Each point is reached from the start by the listed moves, each made once or not at all, plus a little noise. Is the number of moves made odd or even? Then give how often each move was made.

Moves:
(1): [-0.54  1.73]
(2): [-2.37 -2.60]
Start: [ 0.91 -0.36]
Points:
[-1.45 -2.92] => odd (0, 1)
[-1.97 -1.19] => even (1, 1)
[ 0.97 -0.40] => even (0, 0)

Moves:
(1): [ 1.65 -1.28 -1.70 -0.55 -0.62  2.25]
(2): [-1.36  0.54  1.95 -0.68 -1.08 -3.67]
(3): [-0.29 -1.10  3.55  0.52  1.31  1.69]
Start: [ 0.19  0.69  1.10 -1.99  0.53 -0.50]
Points:
[ 0.52 -0.09  1.39 -3.15 -1.19 -1.96] => even (1, 1, 0)
[-0.05 -0.40  4.59 -1.46  1.86  1.20] => odd (0, 0, 1)
[ 1.80 -0.59 -0.59 -2.53 -0.08  1.75] => odd (1, 0, 0)

Moves:
(1): [ 1.61 -1.70 -0.28 -1.16 -3.40  1.10 -1.04 -2.07  3.72]
(2): [ 0.20 -0.66  0.03  1.53 -0.69  1.47 -0.01 -0.32 -0.78]
(3): [-0.18 -0.64  0.16 -0.71 -2.62 -0.62 -2.54 -1.07 -0.57]
(4): [-0.92  0.82 -1.44  0.41 -0.75 -0.92 -2.24  0.45 -1.67]
(5): [ 1.07 -2.57 -0.27  2.38  1.57  0.69 -1.05 -0.21 -0.71]
(6): [ 0.44 -0.03 -0.67  2.91 -0.93 -0.29  2.06  0.63 -1.76]
Start: [ 0.42  0.10  0.03  1.10  1.48 -0.54  0.85  1.05  1.40]
Points:
[ 1.65 -2.40 -0.35  3.37  2.90  0.17 -0.04  0.79  0.58] => odd (0, 0, 0, 0, 1, 0)
[-0.39  0.93 -1.41  1.52  0.79 -1.58 -1.44  1.58 -0.55] => odd (0, 0, 0, 1, 0, 0)
[ 2.67 -3.18 -2.80  5.75 -1.93  0.01 -1.48 -0.19  1.16] => even (1, 0, 0, 1, 1, 1)
[ 0.86  0.18 -0.53  3.98  0.73 -0.76  2.87  1.55 -0.33] => odd (0, 0, 0, 0, 0, 1)
[ 0.19  0.23 -1.99  5.74 -1.03 -0.04  0.49  1.98 -2.48] => odd (0, 1, 0, 1, 0, 1)

Moves:
(1): [ 0.64 -0.69  0.82  0.73  0.01 -1.44 -1.46  0.80 -2.64  0.75]
(2): [ 0.21  0.89  0.82  0.44 -0.47 -0.07 -0.93  0.51  0.33  0.05]
(3): [-1.43  0.10  0.41  0.28 -0.50  0.82 -0.62 -0.64  0.11  0.64]
(4): [ 0.72  3.13  0.36 -0.96 -1.19 -1.16 -2.44  0.86  0.38  1.52]
(5): [ 1.17  0.43 -0.30 -0.57 -0.50 -1.27  0.35  2.97 -0.33 -1.28]
(6): [ 0.56  0.73 -2.36 -0.42 -0.20  1.31 -0.41 -0.02  1.59 -0.93]
(7): [-1.26 -0.69  0.34  1.38 -0.58 -0.43 -1.52 -0.47  0.83  0.26]
(8): [-0.15 -0.74  1.66  1.17 -2.20 -0.73 -1.61  0.91  0.75 -0.01]
(9): [ 1.06  1.34  0.50 -1.12 -0.61 -0.24 -0.19 -0.21 -2.08 -1.04]
Start: [ 0.57 -0.41  0.01  0.88  0.91  0.21  1.82 -0.67  0.23 -0.42]
Points:
[ 2.01 -0.78  3.09  2.51 -3.10 -3.90 -2.69  3.32 -3.23 -1.66] => odd (1, 0, 0, 0, 1, 0, 1, 1, 1)
[ 0.33  2.93  5.00  2.86 -4.66 -3.09 -6.83  1.03 -2.06  1.75] => odd (1, 1, 1, 1, 0, 0, 1, 1, 1)
[ 1.08  4.76  2.13  0.32 -2.96 -2.26 -3.51  2.34 -0.51 -0.25] => even (0, 1, 1, 1, 1, 0, 1, 0, 1)
[ 1.10  0.23 -2.40  0.52  0.69  1.45  1.35 -0.78  1.84 -1.39] => odd (0, 0, 0, 0, 0, 1, 0, 0, 0)

Moves:
(1): [ 0.29 -0.61  1.80  1.40  2.44 -0.08  1.61  0.16  1.76  1.79  0.08]
(2): [ 1.17  0.75 -1.70  0.22 -0.05 -0.31  0.80 -0.84 -0.55 -2.28 -1.48]
(3): [ 0.22 -0.63 -0.20 -0.03 -0.34 -0.13 -1.63 -0.81  0.70  0.27 -2.08]
(4): [ 0.66  0.09 -0.78  0.00 -0.57  0.27 -0.57  0.98  0.79 -1.72 -2.11]
(5): [-0.10 -0.16 -0.50 -0.56 -0.34 -1.30 -1.03  0.75 -0.47 -0.82  0.08]
(6): [-1.35  2.06  0.46  0.74  0.93 -0.61  0.18 -1.33  1.78 -0.12  1.02]
(7): [-0.38 -2.87 -0.73 -0.58 -0.43  1.17 -0.39 -1.66 -0.16  0.73 -1.18]
(8): [-0.43 -0.73  0.11  1.86  1.08  0.73 -1.30 -0.57  1.23  1.17  0.14]
(9): [ 0.46 -1.41 -1.40 -0.17 -0.06  0.36 -0.41  0.76  0.05  1.29 -0.69]
(10): [ 1.45 -0.20  0.21  0.72 -1.27 -0.43  1.30 -1.38  1.07 -0.36  0.26]
(11): [-0.15  0.16 -0.21  0.85 -0.73 -0.64  0.75  0.72 -0.34 -0.23 -1.02]
Start: [-1.44  0.91 -0.42  0.49 -0.78 -0.02 -0.46  0.05 -0.40 -1.26 -0.77]
Points:
[-0.16  2.95 -0.48  3.69  0.20 -3.29  3.18 -1.99  2.86 -3.26 -1.80] => even (1, 1, 0, 0, 1, 1, 0, 0, 0, 1, 1)
[ 0.28 -0.42 -1.16  3.95 -2.60 -0.24 -1.83 -1.09  3.07 -2.06 -5.40] => odd (0, 0, 1, 1, 0, 0, 0, 1, 0, 1, 1)
[ 0.78 -2.05 -4.02  3.07 -3.06 -0.50 -0.86 -1.95  1.26 -4.77 -6.03] => odd (0, 1, 0, 1, 1, 0, 1, 1, 0, 1, 1)
[-1.18  0.23 -1.44  4.48 -1.28 -0.85 -1.58 -2.62  4.13  0.79 -3.17] => even (0, 0, 1, 0, 0, 1, 0, 1, 1, 1, 1)
[-2.08  1.17  0.97  4.40  2.80  0.17 -2.06 -1.49  5.89  0.13 -3.81] => odd (1, 0, 1, 1, 0, 1, 0, 1, 0, 0, 0)

Moves:
(1): [ 1.07 -0.65 -2.20 -0.70 -0.16  0.51  1.65 -1.83 -0.40  0.70 -0.78  0.59
 -0.62  0.58  0.34  1.07]
(2): [-1.60 -0.44  1.70  0.11  0.32 -1.49 -0.58  0.47 -0.82 -1.60  2.96 -3.19
  0.25  0.19  0.46 -0.46]
(3): [ 0.23  1.27 -0.60  0.01 -1.31 -1.78 -2.26 -0.19  0.37 -0.98  0.76 -0.22
 -0.42 -0.38  0.16 -0.19]
(4): [-0.46  1.51 -0.14 -0.84 -1.16 -0.26 -0.31  0.81 -0.34  0.84 -1.41 -1.92
 -0.17 -1.41 -2.10 -0.31]
(5): [ 0.24 -0.64  0.67 -0.65  0.19  0.11  1.38  0.40  0.44  0.44  0.00  0.44
 -0.39 -0.43  1.39 -0.67]
(6): [-1.12  0.51 -2.80 -1.10 -1.01  0.82  1.23  0.10  2.35 -0.65  0.08 -1.27
 -0.24  0.38 -0.23 -0.97]
(7): [ 0.05  0.89 -0.51  0.32 -1.01  0.14  0.17  0.55 -0.72  0.49  0.33 -0.71
 -0.65  0.58  0.64  0.86]
(8): [-0.90 -1.19 -0.74 -0.93 -0.53  1.10  2.30  0.35  0.05  0.67 -1.45  0.96
 -0.93  0.51  2.32  0.60]
(9): [ 1.17  0.07  2.04 -0.02  0.39  0.15 -2.03 -0.41  0.43 -1.08  0.52  0.24
  0.39  0.41  1.30 -0.50]
(10): [-0.30  1.47 -0.22  0.09  0.13  0.82  0.66 -0.27  0.15  0.54 -1.35  0.73
 -0.39 -0.34 -1.02  0.52]
(11): [ 0.15 -0.71 -1.01 -0.13 -1.15 -0.59 -1.03 -0.27 -0.08 -0.10  0.44 -0.38
 -1.53 -0.99 -1.07  0.73]
(12): [ 0.87 -1.01 -0.13  0.52  1.01 -0.70 -1.47 -1.72  0.40  0.46  0.54  0.53
  0.17  0.01  1.08 -0.38]
(13): [ 0.53  0.35 -1.33 -0.58  0.60 -0.27 -0.26  0.13  0.24  0.34 -0.40 -0.63
 -0.08 -0.05  0.58  0.41]
(14): [-0.03 -0.10 -0.96 -0.18  0.36  0.31  0.11 -0.22 -0.42 -0.25  0.98 -0.45
  0.56 -0.26  1.53  0.08]
Start: [ 1.25  2.36  0.09  0.17 -0.06 -0.89  2.62 -2.32  1.58  0.93  0.88  0.39
  0.85  0.70 -0.50  0.02]
Points:
[-0.17  3.44  0.04 -1.43 -2.20 -0.96  2.41 -1.72  3.33 -1.10  3.89 -3.81
 -1.70  0.43  1.00 -0.54] => odd (0, 1, 0, 0, 1, 1, 1, 0, 1, 1, 1, 0, 0, 0)
[ 1.42  5.14 -6.57 -1.98 -2.88  0.02  5.58 -3.76  3.35  1.11  0.85 -0.41
 -1.31  0.79  2.36  0.75] => odd (1, 0, 1, 0, 1, 1, 1, 0, 0, 1, 0, 0, 0, 1)
[ 1.46  4.11 -4.34 -1.53 -2.19 -2.36  0.89 -2.63  1.21  2.45  0.23 -2.06
 -0.65 -0.26  3.79  1.07] => odd (0, 0, 1, 1, 0, 0, 1, 1, 0, 0, 0, 1, 1, 1)
[ 1.47  1.96  2.87 -0.48 -1.69 -4.54 -1.94 -2.34  1.85 -2.35  5.54 -2.64
 -0.87 -0.33  1.79 -1.10] => odd (0, 1, 1, 0, 1, 0, 0, 0, 1, 0, 1, 0, 0, 0)
[ 3.19  3.42 -0.72 -0.48 -1.87 -3.76 -4.35 -4.31  1.96 -0.11  2.70 -1.89
 -0.18 -1.88  0.43 -0.57] => even (0, 0, 1, 1, 0, 0, 0, 0, 1, 0, 1, 1, 0, 1)
[ 1.99  3.61 -6.29 -0.71 -2.93 -3.32 -0.92 -3.87  4.20  0.50  2.64 -2.28
 -1.86  0.22  0.65  0.39] => even (0, 0, 1, 0, 0, 1, 1, 0, 0, 0, 1, 1, 1, 0)
[ 1.34  2.56 -1.99 -2.63 -1.52 -1.48  2.05 -4.90  3.65  0.55  1.87 -3.89
 -1.70 -0.98 -0.34 -0.99] => odd (1, 1, 0, 1, 1, 1, 0, 0, 1, 1, 1, 1, 0, 0)
[-0.01  4.66 -2.42 -2.29 -1.23 -0.09  3.35 -3.70  2.60 -0.56  1.97 -4.92
  0.61  0.34 -0.24 -0.62] => odd (1, 1, 0, 1, 0, 1, 0, 0, 1, 1, 0, 0, 0, 1)
